Rows are points. Examples show where two turns around zero, p and q, send a point. Write where each new point lands after one turn and then the other. Backwards means that the second turn is done in reverse. Each puzzle has new turns, and all numbers are rounded.

Turn p:
[-12   9 -39] -> [-31 -23 -16]
[ 45 -25   9] -> [ 41 -23  23]
[-48   7   9] -> [-34  35  -2]
[14  9 21] -> [24 11 -5]
Turn q:
[-16  46 -12] -> [ 29  18 -37]
[ -9  -8 -11] -> [-10  -8 -10]
[-10  -7  45] -> [-18  36  23]
[ 35 -31 -23] -> [ -1 -47  23]
Where do these land?
p, then q backwards: [  8 -15  13] -> [18  5 11]
p, then q: [12 45  0] -> [ 16 -39 -19]
q, then p: [ 12   3 -43] -> [  0 -32  32]
p, then q: [-32 -33  31] -> [16 53  2]

Turn p:
[-12 -13  -6   4 -23  18] -> [ -9 -16  11  14 -14  19]
[ 10  12 -34 -17  35  18] -> [ 42 -10 -24  13 -10 -23]
[-31  11  13  16 -19  11] -> [-16  22  10  15 -17  25]
[ 17  -6  17  19 -27  -9] -> [-18   0  34  -8  15   4]
[ 12  -1   3 -14  -7  17] -> [ 17 -12   6  -5   2  13]
[  4  13  22  12  -2 -13] -> [ -7  24  11 -10  12   0]
[-14   5   8  -9  15 -31] -> [-15  17 -23 -19   0 -11]
[ -7  18 -27  -8   2   5] -> [ 16   0  -4   4 -28 -11]
[ 20 -37   3  -3  27 -18] -> [-10 -23 -21  -5  37 -19]
Turn q:
[-27 -19  27   7 -22 -17] -> [-16 -47  -4   3  -9 -10]
[27 12  7 10 15 19] -> [  2  22  20 -14  23  -2]
[-10 -25   2  12  -8   7] -> [-11 -19   5  19   9   6]
[ -4 -18   5 -16 -33 -18] -> [ 15 -36  -3   2 -18  13]
[  9  40 -29  -3  14  18] -> [ 13  51   7   3 -10 -11]
[  6   7 -14  15  19 -11] -> [  5  16 -17   3  16 -11]
[ -1   2   2 -24  15   3] -> [ -9  12  -6 -14 -10  16]
Where do these land?
q, then p: [ 22   2  -2  27  -2 -16] -> [  7  -2 -12  -7  22 -28]
q, then p: [16 -1 32 17  9 29] -> [ -2  23 -34 -10  18  19]
q, then p backwards: [10  6 -8 17 32 21] -> [  1   9  29  27  12 -12]
p, then q: [ 11  15 -11 -37  -5 -16] -> [ 24  -7  -3 -13 -19  31]
q, then p backwards: [-48 -18   9 -30   5   3] -> [-47 -24 -13  -5 -24  -9]
q, then p backwards: [-23  11 -13  11 -20 -15] -> [ -5   1 -36   4  13   4]
q, then p: [  5  -9 -30  -4 -11  10] -> [10  7 26 18 11 -2]
q, then p: [ 12 -12  19  -4 -13  -2] -> [  1 -16 -11  -2  16  14]
p, then q: [ -5   7   4   4   6 -12] -> [  3   6  -7  -2 -11  -8]
